Rows are points. Each copy is the shape, with its points in the same order, stretched, turned, moved and blurred by noise. Is it also mirrored, or only turned?

Shape, 9 rows:
[[-59  64  15]
 [ 60   2  38]
 [-15  -7 -14]
 [  2 -26   2]
 [-28  47  40]
 [-24  -9  -6]
 [  1 -35   0]
 [ 50  -7  -2]
 [ -1  42  12]]
Copy 1 (9 x 3):
[[ 13  34  72]
 [  2 -61   3]
 [  4  30  -3]
 [-15  13 -20]
 [ -2  -2  65]
 [ -7  33   7]
 [-15  22 -19]
 [ 27 -24 -18]
 [ 20  -7  29]]
Copy 1 is: only turned
Copy 2, 9 rows:
[[-80 -18  38]
 [ 38  64  28]
 [  8  -5   9]
 [ 21  19  -7]
 [-62  16  31]
 [ -5  -2   2]
 [ 22  21 -11]
 [ 63  36  24]
 [-14  14  42]]
Copy 2 is: mirrored
Copy 3 (9 x 3):
[[-16  34  95]
 [ 53  11 -39]
 [-26   3   4]
 [-16  12 -39]
 [ 11  40  62]
 [-37  16  -3]
 [-25  14 -42]
 [ 36  -8 -37]
 [ 33   4  40]]
Copy 3 is: mirrored

Shape, 8 rows:
[[-17 -81  22 -36]
 [-25  26 -27 -30]
 [ 25   8  12  -9]
 [  9  27  35   1]
 [-16   8 -32 -64]
 [ 17 -24  28  25]
 [-10  35   4   7]
 [-27   4  24  16]]
Copy 1 (8 x 4):
[[ 41 -20 -67 -37]
 [-35  -1  39 -36]
 [ 28 -10  18  -5]
 [ -9 -21  16  16]
 [ -9 -28  45 -58]
 [ 41  14 -28   9]
 [-36   6  26   0]
 [-38   7 -11  11]]
Copy 1 is: only turned
Copy 2, 8 rows:
[[-95  60   0 -26]
 [ 17  13 -69  10]
 [  8  -4   1 -26]
 [ -3 -40  -3 -16]
 [  0  44 -81 -22]
 [-16  -6  42   3]
 [ 22 -29 -23  20]
 [-21 -21  -5  30]]
Copy 2 is: mirrored

Shape:
[[ 26  21  -4  -2 -11   0]
 [ 20  42 -25  20  -1 -49]
 [-29 -19   2 -54   5   0]
 [  0  69 -24  30   8   6]
 [ 14  34  30  36 -19 -26]
 [ -6 -39  10 -60  -6  31]
 [-16   7 -29  26 -20  -9]
 [-25 -10  15 -31  15   2]
 [ -4 -56  11 -37  39  30]]
Copy 1:
[[-24   0  21 -27 -23  27]
 [  3  22 -11 -35 -32  16]
 [ 10 -37  37 -18 -16 -56]
 [-45  25 -42 -62 -21   4]
 [-32  18 -16  27 -32  21]
 [ -9 -48  68 -18  -4 -22]
 [-13  30  -2 -34  15 -26]
 [ -4 -33   9  -4 -15 -37]
 [  2 -60  14  -4  30  -7]]
Copy 1 is: mirrored
Copy 2, 9 rows:
[[  3  -4  24 -36 -25  16]
 [ 31  -4  -4 -37 -78 -16]
 [-36  42 -26  23  -6  11]
 [ 10 -74   3 -29 -31   5]
 [  0 -12  66 -14 -51 -25]
 [-43  47  -2   0  30  35]
 [ -8  -9 -12 -46 -30 -31]
 [-32  23 -10  32   0  -4]
 [-22  42 -25  30  52   4]]
Copy 2 is: only turned
Copy 3 (9 x 6):
[[ 26 -16  32 -29  10   6]
 [ 54 -26  22 -48  38 -48]
 [-37  48  20  16  -4  -4]
 [ 48   1  22 -95  36  -5]
 [ 53 -17  17 -53 -24 -30]
 [-49  32  30  32 -19  39]
 [ 22 -10 -27 -33  25  11]
 [-10  53  25  -2 -23  -3]
 [  8  50  30  53  -8  29]]
Copy 3 is: only turned
Copy 4, 9 rows:
[[-11  20   8 -37 -12  -3]
 [ 56  37   6 -36 -18  -4]
 [-21 -33 -34 -27  63 -12]
 [  8  87  23 -60   7 -28]
 [  0   3  21 -18 -27 -46]
 [-55 -42 -23 -21  45   6]
 [  7  43   4  15 -12  -8]
 [-13 -28 -17 -23  59 -24]
 [-15 -57   5  -8  80  23]]
Copy 4 is: only turned

Shape (13 x 8):
[[ -9  46  33 -14  41  -4 -40  10]
 [-10  10  32  50 -52  24  50  24]
 [-18  18  -5 -50  -5   8 -46 -20]
 [-10  69 -14 -25  47 -20  -7 -55]
 [-41  49  54 -45  51 -44 -31  -1]
 [ -7  -4   7 -14 -64   3  62  55]
 [-24 -28  42 -13  -7  37 -50 -94]
 [-59  29 -19 -44  45  -6 -12 -13]
 [ 35 -25  47  -9  29  22 -28 -41]
 [-26  47  16 -57  18  33 -30  10]
 [-12 -24 -16  37 -53  13  -5  31]
 [-10 -38  13  36 -12  38  44  25]
 [  8 -43 -25  28 -19 -28  28   4]]
Copy 1, 13 rows:
[[-19  19  30  25   9 -13 -21 -56]
 [ -4 -59   7  67 -27  24  19  85]
 [-11  10  -9 -48  26 -37   8 -38]
 [  9  92  22  -6 -36 -21  41 -42]
 [ 34  44  23  36  36 -26 -21 -66]
 [-15 -29 -11  55  35  31  -2  95]
 [ 23 -73 -20 -75 -18  -9  63 -67]
 [ -8  64 -38  15  -1 -39   3 -21]
 [  7 -14   9 -40  -6  61   0 -64]
 [-45  27  13  20  51 -24  17 -37]
 [-34 -61 -32 -10 -14 -20 -31  61]
 [-22 -41 -44  41 -31  40 -10  58]
 [ 20  -2 -35 -16 -32  22 -41  53]]
Copy 1 is: only turned
Copy 2 (13 x 8):
[[ 18  13  36 -68  17  12   7 -27]
 [-61 -11 -12  43  34  55  -6 -36]
 [ 24 -15   5 -70 -20 -21 -38  14]
 [ 58  57  27 -36 -35  19 -56   3]
 [ 52   9  53 -93 -33  54  26 -45]
 [-21 -54 -16  19  36  73   6  22]
 [ 18 -14  14 -24 -40 -62 -65 -66]
 [ 65   5 -35 -74 -16  34 -44  -1]
 [ 32   6  35   9  16 -46  -7 -38]
 [ 28 -19  25 -89  17  27 -32  11]
 [-59 -22 -64   5  18 -15  -4  -1]
 [-16 -22 -67  51  64  21  -8 -27]
 [ -2   3 -60  54   4  -7   3   1]]
Copy 2 is: only turned

Shape, 15 rows:
[[ 35  40   8   2 -20  -6 -12 -52  37]
 [-42  20 -44 -24  50   4 -33 -40  14]
 [-23  27  26  13  28 -52  -6 -39 -34]
 [-43  -9 -23  10  35   0  -1  32   0]
 [-34 -16  12  13  11 -26 -14   6 -27]
 [ -8  31  17 -16  20  -4  21 -51 -21]
 [ 22 -45  29  30 -18 -22 -14  -3  15]
 [-17  15  24  25   2  13  32  -1  38]
 [-15 -21 -29 -30 -15 -42   7   7 -35]
 [ 41 -16 -18  28  -3 -30   5   2 -15]
 [ 13  10  20  10   9 -39 -46   4  -9]
 [-10  22 -14  28  48 -54  33 -56 -27]
 [ 22  27  -1 -11  28 -23 -44  -7 -27]
 [ 26  36 -49  46   6 -17 -51  27   3]
 [-12  -9   3  45   5  -8 -45  18 -34]]
Copy 1:
[[-41 -36 -36 -17  16   0  28 -10  59]
 [-32  43  30   3  25  70  -1  32  35]
 [ -5  37 -38  35  78   1 -26 -24  31]
 [  0  26   7 -22  24  34 -49   9 -29]
 [  3  25   4   8  43   2 -58 -13  -2]
 [ -2  31 -13  49  31   5  30 -11   9]
 [-21 -55  -6 -11  20 -36 -59  -3  -2]
 [-11  -4 -20 -35  23 -22  30   3 -12]
 [ 44   6   9  17   3  35 -73  -1   1]
 [ -9 -31 -42   4  20   3 -75  -1 -13]
 [-30 -26 -28  -6  55  13 -66 -34  28]
 [  2  40 -60  42  70  19 -20  18  18]
 [-37 -13 -19  26  42  38 -59 -34  18]
 [-57  -9 -58 -47  34  47 -79 -16  22]
 [-34  25 -14   5  37   1 -88 -28  -8]]
Copy 1 is: mirrored
Copy 2, 15 rows:
[[ -1  14 -17 -36  -7  26   2 -54 -34]
 [-74  -8  26 -49 -12  -2 -46  -2 -55]
 [ 15 -32   4 -66 -24 -26 -44 -35  10]
 [  9 -12   6 -17  12  -5 -56  47  -5]
 [ 37   0  24 -35   6 -24 -38   6   4]
 [-23  -8   0 -42 -28 -25  -2 -33  22]
 [ 63  12  18 -23 -11  -2  -7   1 -29]
 [ 14   6 -38 -39  -2   9 -12  24  19]
 [ 35   5  45  26  -6  -9 -49 -23  15]
 [ 43 -28  43 -10 -16  27 -31 -20  -4]
 [ 38 -19  -2 -29  12 -19 -36 -39 -51]
 [-10 -53  23 -49 -65  15 -63 -22  37]
 [  7 -34  12 -27   4 -23 -24 -46 -46]
 [ 18 -30  21 -44  46  53 -60 -15 -55]
 [ 47 -16  32 -59  40 -16 -33  -6 -18]]
Copy 2 is: only turned
Copy 3, 15 rows:
[[-21  22  20 -22  57   3 -54  19  55]
 [ 36  14  28  50  12  55  10 -56  41]
 [ 54   6  22 -13  25  37   3  34  38]
 [ 10  -6 -17  32 -16  57  38 -22 -24]
 [ 41  16 -17  13 -17  29  10  18  -5]
 [ 25 -11  34 -20  47  -7  12  -3  30]
 [  0  13 -49  -8  -9   2 -46  49  21]
 [-13  -7 -32 -17  38  15  15 -25   2]
 [ 13   2  25 -20 -37  18   5  27   0]
 [-44 -15   1  -8  -6  20 -17  77  12]
 [ 31  23   2   5  15  47 -52  52  15]
 [  7 -26  32 -14  21  45  38  28  56]
 [ 22   8  40  20  25  41 -39  50  15]
 [-51  28  10  37   4  71 -26  65   1]
 [ 11  30 -30  40 -13  19  -2  58 -16]]
Copy 3 is: only turned
Copy 4 (15 x 9):
[[ 39   0  35 -25   6 -14 -14  22 -38]
 [ -7  -6 -12  11  59 -29 -15  13 -42]
 [ 81  48  -8  42  17  66   0  15 -28]
 [-17 -10  -7  20  23   5   3 -30  30]
 [ 14  20 -15  23   5  48  10  -8   9]
 [ 82  34 -30  -4  32  19 -25 -16 -15]
 [  9   2  24  -3 -20   9  29  21  22]
 [ 21  16  26 -20  -2   6 -31 -24  57]
 [ 14  -8 -20  -1  30  14  37 -45 -14]
 [ 33 -33   7  16  11   0  33   0   0]
 [ 22   8  15  24 -17  29  10  23 -42]
 [ 95  28  -6  57  50  34  11   1  -8]
 [ 33  -6 -15  26   6   8   5  16 -67]
 [-15 -66  40  41   8   5   8  26 -38]
 [  1 -16  -9  26  -1  48   8  18  -3]]
Copy 4 is: only turned
